Every row gives one point. A path goes straight from each point to the next, and from the last back to the first. The post is the endless flat space through its rows: a point in 2 columns, a line in 3, a plane in 4, and so on, so that a path can go around it. How many times does the path go around the post? Going back the other way cancels.

Post:
[[-2.8  0.8]]
Path, 15 rows:
[[-6.8  0.8]
 [-3.1  4.1]
 [ 2.5  1.2]
 [ 0.9 -4.3]
 [-4.9 -1.7]
 [ 0.1 -5.8]
 [-9.7 -3.5]
 [-5.2  4.6]
 [-1.1  2.4]
 [ 0.7 -6.2]
 [-5.0 -1.2]
 [-8.3  3.7]
 [-0.6  4.7]
 [ 2.7 -0.1]
 [-2.9 -1.3]]
Times around: 3

Post:
[[  5.0 -10.2   7.6   1.3  -1.7  -0.8]
 [  2.0  -0.9  -1.9   0.0  -0.6   2.1]
 [  5.0   0.4  -2.0   0.2  -3.2  -3.1]
 [  0.5  -3.4  -1.3   0.5  -2.2  -3.4]
 [  2.4   5.6  -4.3  -5.5   0.4  -6.3]]
Path, 31 rows:
[[ -3.3 -14.5  -4.8   3.6  -3.4  -0.4]
 [  0.7  -3.5  -5.0  -2.1  -5.9  -2.0]
 [  6.2  -3.5   4.4  -0.2  -5.0  -3.2]
 [  3.6  -1.9   8.2  -2.2   1.4  -3.5]
 [  1.7  -5.9   5.4   3.4   4.2   2.7]
 [ -1.7   1.8  -4.7   5.0  -1.0   6.1]
 [  1.7  -1.3   1.7  -0.6  -6.5  -9.8]
 [  0.1   0.6  -2.5  -3.8  -0.6   0.8]
 [  1.1   5.7  -0.6   0.3  -3.8  -0.6]
 [  2.4   1.6   1.0  -2.8   1.7  -5.8]
 [  4.3   2.3  -4.8  -1.0   2.4  -1.8]
 [  4.6   0.5  -6.8   2.0  -5.1  -3.3]
 [  3.6  -5.0  -3.7  -2.7  -2.8   1.7]
 [ -2.9   0.7   0.1  -2.6  -1.7   5.6]
 [ -2.9   0.6   1.7   1.4  -1.2  -4.1]
 [ -1.8  -0.9   2.8  -2.0   4.7  -3.5]
 [  6.6  -0.7  -2.9   1.2   1.3  -2.6]
 [  2.4  -1.4   2.2 -10.6   7.7   3.5]
 [ -1.1  -3.0  -1.7  -2.0  -1.2   1.3]
 [  3.6   7.1  -6.2  -2.1  -3.5  -1.7]
 [  8.2   5.0   2.7   0.5  -3.7  -2.3]
 [  3.1  -3.1   1.5   0.4  -0.8  -6.2]
 [  9.9  -4.9   6.1  -2.0   1.0   0.2]
 [  3.7   0.2  -7.9  -1.4  -4.4  -7.7]
 [  7.1  -1.9   3.6  -4.5  -0.7   2.3]
 [ -3.2  -6.6   8.5  -2.8  -2.6  -3.3]
 [ -2.8   3.8   3.4  -7.0   6.4  -2.2]
 [  4.1   2.0   2.7  -3.0   0.3  -8.5]
 [ -0.1   5.5  -4.0  -3.4   1.7   3.6]
 [  4.6  -0.6   4.1   0.4   3.4  -3.1]
 [  9.6   0.7   3.3  -4.0   0.6  -8.4]]
Times around: 4

Post (10 x 11):
[[  1.5  -3.1   0.7   3.3   0.0   2.0   2.9   2.5   0.7   3.2   5.0]
 [  1.0  -4.3   2.1   4.4   0.7   1.7  -3.9  -1.8  -1.3   5.5   0.4]
 [ -2.7   0.2  -4.5  -4.3   1.8  -3.7  -2.9   3.0   6.7  -1.9  -4.3]
 [  1.0  -2.9  -3.6  -4.3  -1.8  -2.2  -1.9   5.9   0.3   0.1  -5.4]
 [  4.7  -1.0   5.6   3.4  -2.1   5.1   0.8  -2.1  -2.1   1.3  -0.4]
 [ -0.6  -0.5  -4.1  -1.5   1.8   0.4   0.5   2.0  -2.4  -1.9  -6.0]
 [ -3.9   5.7   5.8  -2.6   0.8 -10.4   1.7   4.6  -2.5  -2.8  -1.3]
 [  0.7  -3.7  -3.6  -5.3   2.7   1.0  -0.9   0.1   1.2  -2.4  -1.1]
 [  5.8  -5.7   0.9   5.9  -3.7   2.6   0.8  -4.0  -1.4   2.0   2.8]
 [  2.2  -1.4   3.3   6.7  -2.3   4.7  -2.5  -1.8  -5.2  -0.5   4.5]]
Path, 31 rows:
[[ -0.3  -2.9  -3.2   1.3  -0.4   1.6  -3.5  -3.0   2.1   3.3  -1.1]
 [  2.4  -1.9   1.6   5.1  -3.0   8.4  -2.1  -4.2  -4.3  -3.4   4.5]
 [ -3.3  -0.8  -0.2   2.5   3.3   3.4  -4.2   2.6  -3.6   1.8  -5.3]
 [  1.9  -3.0  -0.4   0.1   3.3   1.5  -6.1  -2.8   3.2  -1.7  -5.1]
 [  3.1  -1.5  -2.9   0.3   3.3   5.0  -4.3  -0.6  -3.7   1.8  -3.6]
 [ -1.4   3.3  -4.8  -0.7   0.4  -2.3  -4.6  -0.7  -7.4  -3.6  -3.4]
 [  3.6  -2.0  -2.2   0.4  -4.0   3.9   6.0  -3.3   8.3  -5.0   4.0]
 [-10.0   2.6   5.3   6.7   7.0  -2.2  -0.3  -3.7   0.6  -0.7   3.0]
 [  3.8  -6.9   9.2   3.1   0.2   0.8  -3.6  -3.3  -1.0   0.3   3.9]
 [  6.4  -1.8  -0.1  -1.6   1.4   1.0   6.2   0.0   1.4  -1.6   0.5]
 [  3.7  -4.7  -2.3   2.7  -3.6   1.9  -1.0   4.2   2.1   2.6   7.5]
 [ -1.5   1.4   1.4   5.0  -3.9  -3.9  -0.2   2.2  -4.8   0.1   1.6]
 [  0.9   0.1  -0.7  -4.8  -5.0   2.3   6.2   2.2   1.9  -5.2  -7.3]
 [  3.9  -7.9  -0.2   2.4  -3.6   3.3  -8.2  -2.1  -1.0   9.2  -6.5]
 [ -1.6  -2.0   0.2  -4.8   5.9   6.2  -8.1   0.3  -2.5   4.2  -5.4]
 [ 12.1   4.5  11.2   8.8 -13.0  -3.0   5.7   5.4  -9.5   1.0  -6.3]
 [  2.1  -0.4   4.4   1.6   4.2  -0.9   9.9   5.8  -2.0   0.2   2.5]
 [ -1.9   2.2   6.0   7.1   0.4  -1.4  -4.8  -0.5  -0.9   2.0  -4.6]
 [  1.3  -2.7   6.2   1.3   1.3  -5.6  -3.9   4.8   3.1   8.3  -2.1]
 [  0.0   1.1   0.7  -3.9  -0.8 -11.9   3.2  13.8   1.6  10.3  -2.2]
 [  6.8  -0.6   4.9   2.1  -4.2   8.2  -2.6  -5.1  -6.2  -4.3   2.9]
 [ -1.4   4.9   1.6  -2.1   1.4   0.5  -5.7  -0.3  -4.6  -8.5   2.4]
 [  1.6   6.2   8.6  -2.1   4.3   3.3   3.4   5.6   0.2  -2.6  -1.4]
 [ -0.5   1.0   3.4  -1.9   0.3   0.9   1.0   1.7   2.3  -3.6  -4.0]
 [  4.2  -6.7   4.7  -0.5  -6.8   1.6   2.1   3.4  -8.9   1.9  -2.7]
 [  0.7  -3.8   2.6   2.0  -4.3  -3.5  -2.7   3.4   0.8   6.3   6.8]
 [ -2.2   3.7   2.1   4.9   3.9   0.9  -5.0  -1.1  -0.7   5.7  -1.3]
 [  2.0   1.6  -0.1  -1.4   2.9  -0.6  -5.7   0.2  -0.7  -6.9   2.3]
 [ -0.7  -5.6   0.6  -0.2   5.8   2.0  -7.8  -9.1  -2.5  -2.8 -11.6]
 [ -3.8  -1.3  -1.5  -2.4   2.7  -0.5  -1.3   4.0   0.8  -0.9  -0.4]
 [  6.0  -1.7   0.6  -4.1  -3.4   5.0   3.4  -4.0  -4.6  -6.5  -2.3]]
Times around: 0
